Every row gives one point. Each copy is the shape, with its points in the same order, turned, moved and blurred by noise. Some copies are also mirrored. Which?
In the rows, 128 means zero.

Shape, 6 rows:
[[128 110 147]
 [ 85 156  72]
 [ 54 166  75]
 [165 120 176]
 [189  76 151]
 [144 162 107]]
Copy 1 (6 x 3):
[[146 144 139]
 [134  47 147]
 [140  31 177]
 [115 182 128]
 [150 185  81]
 [102  95 120]]
Copy 1 is: only turned
Copy 2 (6 x 3):
[[106 127 162]
 [182 153 112]
 [210 158 137]
 [ 83  86 161]
 [ 46 127 148]
 [136 113 110]]
Copy 2 is: only turned

Shape:
[[115  70 128 172]
 [154 148  94 128]
 [ 74  56 158 130]
 [188 192  65 140]
 [ 50  60 138 152]
 [ 74  94 137 141]
 [121 160 132 143]
 [140 123 154 147]
 [162 113 184  89]
 [178 182 132 157]]
Copy 1 (10 x 4):
[[121 179 146 152]
 [125  81 148 125]
 [130 204  96 118]
 [113  21 176 138]
 [130 208  84 156]
 [120 172  96 142]
 [ 84 100 118 126]
 [ 92 133 145 108]
 [105 139 139  41]
 [ 68  69 166 111]]
Copy 1 is: mirrored
Copy 2, 10 rows:
[[ 72  84 106 172]
 [120 101 152  97]
 [113 114 121 226]
 [108  84 152  34]
 [ 83 129 136 231]
 [105 130 131 185]
 [132 134 120 109]
 [138  91  95 141]
 [197  74 114 151]
 [131  96  95  57]]
Copy 2 is: only turned
Copy 3:
[[107 138  74  77]
 [119 160 174  96]
 [124 146  37 123]
 [114 160 236  83]
 [100 114  41 130]
 [120 123  78 133]
 [149 128 148 113]
 [156 150 117  89]
 [186 207 107 111]
 [165 149 192  66]]
Copy 3 is: mirrored
Copy 4, 10 rows:
[[170 176 103 121]
 [106 108 122  78]
 [139 206 123 169]
 [103  60 108  38]
 [135 220  87 161]
 [122 183 100 151]
 [111 105  97 126]
 [144 118 124 136]
 [127 115 192 153]
 [132  55 111 101]]
Copy 4 is: mirrored

Shape, 12 rows:
[[ 67 174 113 163  90 133]
 [143  97 145 164  88 122]
 [120 180 100 144 192 107]
 [141 148 111 178 146 143]
 [108  72 192 103 158 151]
 [ 59 133 116 190 106  93]
 [ 43 119 131  76  98 143]
 [ 73  98 136 187 157 111]
 [ 34  66 131 113 140 141]
 [134 118 122 190 160 167]
 [140 116 196  87  69 144]
 [ 78 182 171 161  67 156]]
Copy 1 (12 x 6):
[[124  77  56 114  82 157]
 [166  71 145 163 106 123]
 [133 153 102  84 157 166]
 [144 122 137 120 107 168]
 [119  46 176  95 164  78]
 [128  59  68 150 132 176]
 [ 77  54  75 108 117  68]
 [113  57 131 131 163 175]
 [ 53  31 122 126 150 108]
 [125 106 169 114 108 176]
 [177  55 129 113  97  41]
 [161  40  73  87  61 136]]
Copy 1 is: mirrored
Copy 2 (12 x 6):
[[151 167  90 168  90 112]
 [118  62  95 147 107 152]
 [107 179 129  99 157 164]
 [133 136 109 101 105 174]
 [ 67  83 195 127  97 117]
 [102 145  66 167  86 120]
 [120 128 150 150 122  41]
 [ 52 131  92 128  69 133]
 [ 62 119 139 131  86  57]
 [118 122 133  97  75 171]
 [144  59 177 194 126 126]
 [165 147 133 211  80 117]]
Copy 2 is: only turned

Shape, 11 rows:
[[101 106 167 147 181 188]
 [209  94 131 151  75 136]
 [219 123  96 106 107 164]
 [131 217  65 110 128 162]
 [199 101 154 174 110 184]
 [115 114 128 149 145 186]
 [ 95 133 172 120 104  73]
 [147 119  89  72 130 177]
 [131 122 141 168  65  78]
 [122 107  89  82 170  87]
 [148 193 171  72 156 129]]
Copy 1:
[[174 159 166 157 120 161]
 [138  49  91  85 102 128]
 [ 88  72  95 105  72 174]
 [ 31 113  94 193 151 155]
 [174  82 115 104 104 184]
 [147 129 163 159 130 152]
 [134 151  88 114 169  58]
 [ 59 127 154 119  98 148]
 [150  83  74 121 154  65]
 [ 85 155 132 155  76  69]
 [ 90 194  61 128 125 162]]
Copy 1 is: mirrored
Copy 2, 11 rows:
[[ 31 154  94  97 120 132]
 [148 126 175  94  58 162]
 [174 142 108 101  55 174]
 [186 121  56 113 160 103]
 [ 99 127 143  66  40 145]
 [ 84 145 104  79 130 141]
 [ 85 105 175 179 161 146]
 [141 153  74 115 120 193]
 [126 108 215 133 134 129]
 [128 201 116 177 146 166]
 [110  99  71 198 106 125]]
Copy 2 is: mirrored

Shape:
[[104 125  58 203 138 189 168 113]
 [168 203 102 149 112 150 163 180]
 [134  99 118 155  66 170  83 182]
 [ 36 158  81 116 128 137 171  77]
 [155 100 121 127 108 171 179 120]
 [187 202 131 140 104  92 157 146]
 [161 112 108 146 167 172 132 122]
 [ 94 118 157 129  80  95  87 164]
 [135 144 165 110 160 180 189 189]
 [126 142 186 147 129 187  89  44]
 [163 115 151 167  50  59  77  61]
 [103 154 141 157  90 104 115 219]
 [167 103 132 183 157 165 145 165]
 [104 152 146  85 110 123 107 171]]
Copy 1:
[[128 155 190 137 151 103 164  61]
 [160 129 178 131 122 200 168 161]
 [ 68 161 124  89 181 164 118 147]
 [ 87  89 141 160  57  98 172  69]
 [112 200 124 169 122 143 162 124]
 [169 101 125 176 127 209 155 171]
 [156 179 132 142 138 100 139 139]
 [ 75 104  71 111 130 172  92 137]
 [158 199 145 122  55 175 117 143]
 [ 83 140 146 207 125  75  72 171]
 [ 82  83  52 217 205 151 110 151]
 [116 103 115  80 130 216 100 128]
 [169 195 136 127 153 145 109 122]
 [ 98 114  95 102  84 168 121 168]]
Copy 1 is: only turned
Copy 2 (14 x 8):
[[161 162 171  91 149 180  95 201]
 [ 51 163 148 164 153 121 103 215]
 [ 68  85 155  98 116 120  71 126]
 [178 197  48 117 129 148 101 180]
 [118 107 127  88 156 101 138 198]
 [ 42 140 106 184 175 140 141 197]
 [131 132 171 106 124 119 168 170]
 [ 90  99  87 154 133 122  78  92]
 [128 136 148 164 126  37 118 209]
 [136  79  97 125  46 171 170 184]
 [ 64  49  54 124 162 216 159 114]
 [ 71 120 130 189 151 118  56 119]
 [119  97 199 140 154 115 136 174]
 [ 82 133  95 159 103  85  99 128]]
Copy 2 is: mirrored

Shape:
[[ 78 184 160 124 147 152 109 115  94]
 [176 177 136  91 162 144  90 188 206]
 [102 104 173 199 142  98 165 117 145]
 [ 82 159  90 105 168 124 122 189 118]
 [150 141 124 157 114  92 203 173 109]
 [143 109 154 116 200 144  93 104  97]
 [ 94 100 177 104  95  71 191 111 112]
 [167 101 121 155 188 131  88 128 208]
 [174  85  81 122 184 169 100  91 175]
 [ 73 176 122 167 153 142 195 191  99]
 [127 126 163 144  97  83 129 179 104]
 [160 105 147 116 203  82 196 107 105]
 [ 76 161 154  92 104 134 145 112 163]
 [164 158 121 153 168  55 165 120 130]]
Copy 1:
[[104  79 169 125 129 100 214 181 141]
 [131 134 209  24 187 157 166 117 129]
 [110 118 167 132  92  67 101 145 186]
 [ 40 110 148 100 165 157 179 145 139]
 [ 77  98 107  89 134  71 105  87 133]
 [134 107 161 115  87 159 204 127 184]
 [106 155  71 105 103  54 139 171 173]
 [146 156 220  90 118 179 113 113 166]
 [154 170 182 123  93 200 154  94 124]
 [ 11  85 160 121 141  71 152 128 122]
 [111 103 117 108 176  79 134 124 188]
 [ 91 117 108  62  41 121 142 110 177]
 [112 152 147  97 146  82 170 200 117]
 [109  77 125  57  91 127  94 129 148]]
Copy 1 is: only turned
Copy 2, 14 rows:
[[ 84  95 137 120  84 201 121 158  77]
 [ 80 182 126 183 137 168 188  79  14]
 [ 90  93 176 147  63 105 106  81 136]
 [ 54 179 125 133 130 205 104 125 104]
 [ 92 128 176 157 141 149 163 100 185]
 [123  89  85 129 102 188 103  70  72]
 [116 111 109 140  52 119 160 137 186]
 [114 151 136 163 129 103 110  32  34]
 [148 147 106 102 155 123 102  48  38]
 [ 33 132 198 106 117 195 131 121 148]
 [ 66 101 126 196 116 141 140 129 148]
 [157 126 120 133  81 178 135  38 159]
 [ 94 142 132 113  67 137 168 163  81]
 [150 146 180 188 104 168 125  78 141]]
Copy 2 is: only turned
Copy 3:
[[171 127 116 126 120 201 146 121  90]
 [ 62 161 208 194 102 140 127 125  63]
 [152 147 165  31 146 124 131 178 109]
 [ 74 111 107 105 102 162 131 113  42]
 [ 66 120 143  51  99 141 142 159 157]
 [159 161 153  95 143 147 122  47  99]
 [152 182  93  51  71 113 145 167 143]
 [127 137 226 122 163  82 108 114  67]
 [138 107 196 133 141  73  71  69  83]
 [ 90  94 130  42 101 212 120 158  85]
 [ 89 174 113  91 136 142 155 161 130]
 [126 147 181  29  71 118 149  78 134]
 [156 139 122 133  70 150 129 179  88]
 [101 112 187  65  99 115 195 117 132]]
Copy 3 is: only turned
